Every row gives one point. The ring and each string are closed loops that go straight from each point to the next, and from the last back to the first. Before rounding, they use only three directions, however many columns there are. Count how often each string passes through the ring. Passing back the other way cancels.

Ring (8 x 4):
[[ 0.50 -0.22  0.40 -0.24]
 [ 0.52  0.04  0.25 -0.24]
 [ 0.28  0.25  0.01 -0.18]
 [-0.14  0.29 -0.21 -0.13]
 [-0.53  0.06 -0.24 -0.19]
 [-0.55 -0.26 -0.05 -0.23]
 [-0.33 -0.45  0.16 -0.20]
 [ 0.11 -0.48  0.38 -0.19]]
String, 15 rows:
[[-0.15  0.04 -0.05 -0.32]
 [-0.27 -0.03 -0.08 -0.01]
 [-0.58 -0.05 -0.22  0.14]
 [-0.75 -0.16 -0.21  0.04]
 [-0.46 -0.26 -0.03  0.12]
 [-0.22 -0.21  0.06 -0.09]
 [-0.25 -0.28  0.11 -0.42]
 [-0.48 -0.50  0.15 -0.54]
 [-0.68 -0.55  0.08 -0.27]
 [-0.64 -0.38 -0.03  0.07]
 [-0.49 -0.23 -0.07  0.19]
 [-0.62 -0.11 -0.20  0.17]
 [-0.76  0.14 -0.40 -0.06]
 [-0.67  0.33 -0.46 -0.27]
 [-0.29  0.19 -0.19 -0.43]]
Times through: 0

Ring:
[[-0.17 -0.54  0.45  0.52  0.33 -0.12  0.01 -0.44]
 [-0.01 -0.25  0.12  0.20  0.46  0.08 -0.01 -0.69]
 [ 0.06  0.15 -0.17 -0.07  0.63  0.15  0.05 -0.42]
 [ 0.02  0.38 -0.22 -0.17  0.67  0.14  0.08  0.00]
 [-0.12  0.33  0.07 -0.17  0.45  0.22 -0.07  0.33]
 [-0.22 -0.03  0.40  0.10  0.27  0.14 -0.13  0.22]
 [-0.24 -0.44  0.52  0.46  0.27 -0.08 -0.04 -0.14]]
String:
[[-0.15 -0.05  0.28  0.10  0.35  0.12 -0.08  0.00]
 [-0.18 -0.05  0.43 -0.05  0.15  0.37 -0.29 -0.04]
 [-0.20 -0.16  0.45  0.09  0.18  0.24 -0.22 -0.09]
 [-0.33 -0.61  0.73  0.62  0.17 -0.15 -0.06 -0.04]
 [-0.28 -0.68  0.59  0.81  0.36 -0.40  0.15 -0.14]
 [-0.18 -0.39  0.37  0.48  0.41 -0.16  0.07 -0.23]
 [-0.11 -0.16  0.27  0.13  0.34  0.15 -0.10 -0.29]
 [-0.13 -0.44  0.43  0.29  0.24  0.13 -0.15 -0.58]
 [-0.13 -0.82  0.46  0.75  0.38 -0.26  0.09 -0.87]
 [-0.08 -0.55  0.26  0.57  0.49 -0.22  0.13 -0.69]
 [-0.07 -0.16  0.16  0.20  0.46  0.04  0.01 -0.35]
 [-0.02 -0.08  0.14 -0.02  0.36  0.29 -0.16 -0.54]
 [ 0.08 -0.09 -0.02 -0.07  0.44  0.33 -0.13 -0.89]
 [ 0.10 -0.05 -0.17  0.09  0.66  0.06  0.10 -0.75]
 [ 0.06  0.01 -0.19  0.15  0.73 -0.07  0.20 -0.47]
 [-0.04  0.01  0.04  0.09  0.53  0.06  0.04 -0.23]
 [ 0.04  0.27 -0.10 -0.29  0.48  0.39 -0.13 -0.32]
 [ 0.12  0.52 -0.46 -0.26  0.83  0.14  0.16 -0.14]
 [ 0.08  0.55 -0.35 -0.34  0.71  0.25  0.06  0.00]
 [ 0.03  0.52 -0.25 -0.32  0.65  0.25  0.02  0.11]
 [-0.01  0.56 -0.31 -0.17  0.79  0.01  0.20  0.40]
 [-0.07  0.35 -0.10 -0.04  0.66  0.01  0.13  0.31]
 [-0.09  0.12  0.11 -0.03  0.44  0.17 -0.05 -0.01]
 [-0.10  0.22  0.14 -0.21  0.34  0.36 -0.19  0.04]
 [-0.19  0.45  0.21 -0.32  0.30  0.39 -0.22  0.61]
 [-0.26  0.23  0.33 -0.04  0.31  0.16 -0.11  0.66]
 [-0.21 -0.04  0.30  0.21  0.40 -0.03  0.01  0.27]]
Times through: 5
